Rows are points. Each table stands for the endless flat space through its points: a line for two points, a plane for three, and so on. The two share one point or none. Which?

First:
[[-0.29  0.07 -0.27]
 [ 0.03 -0.25 -0.31]]
Second, 2 rows:
[[-0.16 -0.10 -0.24]
 [-0.22 -0.12 -0.14]]
They share: [-0.13 -0.09 -0.29]

First (3 x 8):
[[-0.15 -0.03  0.03  0.33 -0.23 -0.13  0.12 -0.31]
 [-0.36  0.06  0.30  0.48 -0.44  0.11  0.12 -0.55]
 [-0.24 -0.09  0.48  0.45 -0.38  0.29  0.09 -0.43]]
Second, 4 rows:
[[ 0.07 -0.09  0.05  0.47 -0.32  0.02  0.15 -0.20]
 [-0.28 -0.17 -0.01  0.28 -0.12  0.07  0.01 -0.26]
 [ 0.03  0.04  0.13  0.30 -0.29 -0.17  0.15 -0.27]
 [ 0.01 -0.14 -0.09  0.47 -0.30  0.20  0.05 -0.15]]
They share: [-0.11 -0.08  0.09  0.32 -0.21 -0.07  0.11 -0.27]

First:
[[-0.33 -0.12  0.22 -0.09 -0.36 -0.20 -0.16  0.24  0.06  0.12  0.21]
 [-0.37 -0.22  0.06 -0.27 -0.48 -0.06 -0.30  0.20 -0.06  0.10  0.29]]
Second (5 x 11):
[[-0.48 -0.04  0.44  0.17 -0.09  0.06 -0.27  0.27 -0.34  0.03  0.01]
 [-0.20  0.14  0.19  0.20 -0.20  0.07 -0.22 -0.08  0.03  0.21 -0.04]
 [-0.48 -0.05  0.47  0.16  0.00  0.20 -0.37  0.37 -0.46 -0.05  0.09]
 [-0.49 -0.44  0.45 -0.15 -0.35 -0.45  0.07  0.60  0.14 -0.03  0.39]
 [-0.43 -0.75  0.33 -0.03 -0.37 -0.12  0.26  0.31  0.37 -0.07  0.40]]
They share: [-0.31 -0.07  0.30  0.00 -0.30 -0.27 -0.09  0.26  0.12  0.13  0.17]

First:
[[-0.42 -0.27 -0.06  0.10  0.26 -0.30 -0.67 -0.05 -0.33  0.25 -0.17  0.28
  -0.18 -0.26]
 [-0.12  0.13 -0.16 -0.20  0.16 -0.15 -0.37  0.05  0.07  0.20  0.18  0.53
   0.22 -0.66]
 [-0.46 -0.55  0.02  0.06  0.22 -0.22 -0.39  0.07 -0.21 -0.11  0.11  0.12
  -0.30 -0.02]]
Second (5 x 14):
[[-0.29 -0.29 -0.15 -0.01  0.31 -0.27 -0.22 -0.05 -0.13  0.14  0.28  0.20
   0.06 -0.31]
 [-0.25 -0.30  0.13 -0.10 -0.09 -0.29 -0.35  0.54 -0.12 -0.50 -0.26  0.05
  -0.49 -0.22]
 [-0.29 -0.38 -0.01 -0.12  0.35 -0.33 -0.24  0.03  0.33  0.32  0.39  0.47
   0.14 -0.28]
 [-0.44 -0.41  0.01  0.25  0.09 -0.24 -0.47 -0.06 -0.55 -0.32 -0.16 -0.10
  -0.38 -0.14]
 [-0.60 -0.85  0.19  0.33  0.15 -0.10 -0.50 -0.45 -0.08 -0.08  0.15  0.50
  -0.21 -0.18]]
They share: no point

First:
[[ 0.03 -0.18 -0.26  0.15  0.35 -0.44 -0.12 -0.26  0.16 -0.02 -0.40  0.22
  -0.34  0.25  0.45  0.06  0.18  0.29 -0.33 -0.47 -0.11 -0.35 -0.04  0.00]
 [ 0.06  0.03 -0.11  0.56  0.15  0.10 -0.45  0.04 -0.30 -0.46 -0.41 -0.21
  -0.06  0.10  0.05  0.47  0.50 -0.02 -0.54 -0.05 -0.40 -0.49 -0.70  0.66]
 [-0.15 -0.11 -0.16  0.07  0.19 -0.40  0.03 -0.59  0.04 -0.08 -0.51  0.31
  -0.66  0.53 -0.16 -0.19  0.02  0.47 -0.54  0.09 -0.64 -0.57 -0.28  0.18]
 [-0.22  0.21  0.01  0.42 -0.09 -0.28 -0.27 -0.20  0.04 -0.26 -0.21 -0.09
  -0.32  0.38 -0.19  0.19  0.08  0.30 -0.40  0.09 -0.68 -0.39 -0.48  0.26]]
Second, 2 rows:
[[-0.15  0.19  0.05  0.28  0.19 -0.28 -0.09 -0.02  0.37 -0.05 -0.21  0.01
  -0.06  0.35  0.56  0.32  0.47  0.17 -0.06 -0.18 -0.28 -0.42 -0.28 -0.12]
 [ 0.09 -0.23 -0.37  0.34  0.19 -0.40 -0.39 -0.26 -0.17 -0.23 -0.39  0.07
  -0.42  0.11  0.02  0.08 -0.07  0.29 -0.60 -0.48 -0.22 -0.24 -0.16  0.36]]
They share: [-0.03 -0.02 -0.16  0.31  0.19 -0.34 -0.24 -0.14  0.10 -0.14 -0.30  0.04
 -0.24  0.23  0.29  0.20  0.20  0.23 -0.33 -0.33 -0.25 -0.33 -0.22  0.12]

First (7 x 24):
[[ 0.09  0.07  0.23  0.07 -0.24  0.26 -0.25 -0.64 -0.57  0.15 -0.16  0.69
  -0.13 -0.09  0.57 -0.11 -0.24  0.33  0.32 -0.70 -0.18 -0.15 -0.10  0.26]
 [-0.13  0.01 -0.01 -0.49 -0.48  0.28  0.25 -0.57 -0.21  0.12 -0.07  0.37
   0.24 -0.55  0.37 -0.59 -0.04  0.17  0.61 -0.38  0.09  0.18 -0.28 -0.51]
 [-0.20 -0.20  0.19  0.26  0.03 -0.08  0.14 -0.54 -0.50  0.57 -0.05  0.43
  -0.11 -0.35  0.50 -0.24 -0.19 -0.08  0.04 -0.91 -0.16  0.26 -0.26  0.14]
 [-0.09 -0.55  0.31 -0.01  0.51 -0.17 -0.11  0.25 -0.18  0.36 -0.07 -0.17
  -0.20  0.05  0.28 -0.26  0.61 -0.14  0.09 -0.21 -0.09  0.00 -0.02 -0.26]
 [-0.01  0.07  0.19 -0.38 -0.25  0.20 -0.15 -0.24 -0.08  0.11 -0.12  0.14
  -0.06 -0.25  0.53 -0.47  0.10  0.28  0.34 -0.19 -0.14 -0.09 -0.15 -0.58]
 [ 0.30 -0.23  0.20  0.06  0.23 -0.29 -0.15 -0.20 -0.13  0.11 -0.54  0.35
  -0.74  0.00  0.20 -0.25  0.16 -0.24 -0.15  0.01  0.12 -0.09 -0.31  0.30]
 [ 0.12 -0.36  0.09  0.09  0.28 -0.18  0.12 -0.26 -0.33  0.29 -0.33  0.34
  -0.44 -0.17  0.14 -0.18  0.17 -0.23  0.04 -0.34  0.12  0.16 -0.27  0.28]]
Second (2 x 24):
[[ 0.05 -0.12 -0.04  0.02  0.00  0.06 -0.06 -0.38 -0.24  0.13 -0.25  0.38
  -0.43 -0.24  0.36 -0.33  0.02 -0.01  0.27 -0.38  0.16  0.20 -0.42 -0.03]
 [ 0.05 -0.20  0.24 -0.26  0.04 -0.06  0.18 -0.22 -0.24  0.33 -0.21  0.18
  -0.07 -0.28  0.24 -0.29  0.18 -0.01  0.11 -0.26 -0.12  0.00 -0.06 -0.15]]
They share: [ 0.05 -0.16  0.10 -0.12  0.02  0.00  0.06 -0.30 -0.24  0.23 -0.23  0.28
 -0.25 -0.26  0.30 -0.31  0.10 -0.01  0.19 -0.32  0.02  0.10 -0.24 -0.09]

First:
[[ 0.07 -0.04  0.19  0.28  0.37 -0.09  0.02  0.22 -0.32  0.06  0.10  0.14
   0.33 -0.32 -0.37 -0.11 -0.40  0.07 -0.13  0.53  0.01  0.25  0.01  0.04]
 [-0.15 -0.14  0.18  0.36  0.06  0.05 -0.13  0.46 -0.35  0.12  0.34 -0.04
   0.03 -0.14  0.00  0.10 -0.44 -0.09 -0.49  0.53 -0.36  0.53  0.22  0.55]
 [-0.12 -0.32  0.45  0.36  0.33 -0.13 -0.01  0.13 -0.14 -0.27  0.34  0.08
   0.48 -0.23 -0.06  0.13 -0.32  0.15 -0.01  0.29  0.03  0.17  0.25  0.16]
 [-0.14 -0.04  0.41  0.52  0.29  0.03 -0.03  0.19 -0.26 -0.01  0.42  0.00
   0.38 -0.43 -0.06  0.17 -0.52  0.09 -0.11  0.53 -0.05  0.29  0.29  0.12]]
Second (5 x 24):
[[ 0.09 -0.41  0.35  0.32  0.07 -0.01  0.28  0.25 -0.31 -0.05  0.42  0.45
   0.15 -0.49 -0.51 -0.05 -0.51 -0.15 -0.29  0.61  0.16  0.13  0.22 -0.08]
 [ 0.09 -0.04  0.53  0.07  0.52 -0.02 -0.34  0.16  0.01 -0.03 -0.18 -0.02
   0.36 -0.08  0.01 -0.07 -0.23  0.03 -0.01  0.52  0.10  0.27 -0.33  0.68]
 [ 0.01 -0.51  0.19  0.04  0.00  0.03  0.30  0.12 -0.15 -0.25  0.19  0.21
   0.06 -0.18 -0.68 -0.15 -0.64 -0.08 -0.53  0.46  0.05  0.18  0.44 -0.32]
 [-0.16 -0.53 -0.12  0.20  0.32 -0.35 -0.01  0.25 -0.23 -0.11  0.06 -0.10
   0.51 -0.06 -0.31 -0.24 -0.19  0.24 -0.15  0.01 -0.15  0.16  0.18  0.07]
 [ 0.05 -0.48  0.29 -0.17 -0.04  0.22  0.26  0.00  0.05 -0.27 -0.02  0.10
  -0.08 -0.12 -0.79 -0.23 -0.83 -0.17 -0.69  0.60  0.14  0.19  0.43 -0.36]]
They share: [ 0.00 -0.30  0.25  0.20  0.31 -0.17 -0.01  0.23 -0.22 -0.15  0.14  0.14
  0.34 -0.12 -0.23 -0.05 -0.26  0.08 -0.14  0.33 -0.03  0.23  0.07  0.22]
